Rows are points. Two turns around zero, p and q, are shown by what they do to some points. Write where each new point lands after one turn and then the other. Backwards means that the second turn is done in reverse. Each puzzle has new turns, and all numbers are rounded.

Turn p:
[ 1 23 10] -> [-9 19 14]
[30 -7  5] -> [30  5  8]
[ 16   9 -44] -> [ 13  24 -39]
[ 36 -34  -5] -> [ 47 -15  -6]
[-53  -2  12] -> [-48 -25   4]
[-30  11  22] -> [-33  -7  19]
Turn q:
[ 9 15 25] -> [ 0 20 23]
[-31  34  20] -> [-36  -3  35]
[ 25 -20   7] -> [31 10 -5]
[-29 -30 -44] -> [ -4 -48 -37]
[26  1 -8] -> [  9  20 -16]
Where do these land?
q, then p backwards: [  9 -18 -65] -> [-17 -23 -62]
p, then q backwards: [ 7 13 12] -> [ 5  9 16]
q, then p: [20 -8 22] -> [14 20 18]
p, then q backwards: [10 12  6] -> [10  6 12]
p, then q: [-46   2  25] -> [  3 -45  27]

Turn p:
[-9 34  6 12] -> [-33  17   0   6]
[-21 -28  10  25] -> [-10 -38  16 -13]
[-28  10  42 -50] -> [  6  43  36 -44]
[ 34 -27 -21 -34] -> [ 56   3 -17   6]
[  2  32 -43  21] -> [-27   2 -47  19]
[13 -4 -2  0] -> [ 9 -1 -1 10]
[  9 -19   8  27] -> [ -1 -29  13  16]
Turn q:
[ 15 -14 -29 -41] -> [ 10  -2   8 -53]
[-32   5   2  -3] -> [-27  13  12   6]
[ 43  19  31 -14] -> [52 22 -9  6]
[-29 -26 -30  36] -> [-44 -42  -2   7]
[-13   9 -18  23] -> [-25  -8 -19   7]
[16  6 44  0] -> [33 16 10 28]
Where do these land?
p, then q: [ -9  38   0 -16] -> [-21  32 -17  -2]
q, then p: [ 18  15   8 -20] -> [ 5 24 -8 19]
q, then p: [-1 35 32 -2] -> [-32  12 -12  30]
q, then p: [  7  -2 -11  38] -> [  5 -36 -18  -4]
p, then q backwards: [ 13 -13 -30  10] -> [23  2 -5 28]
p, then q backwards: [-27 -74   0  -9] -> [ 46 -56 -26 -19]
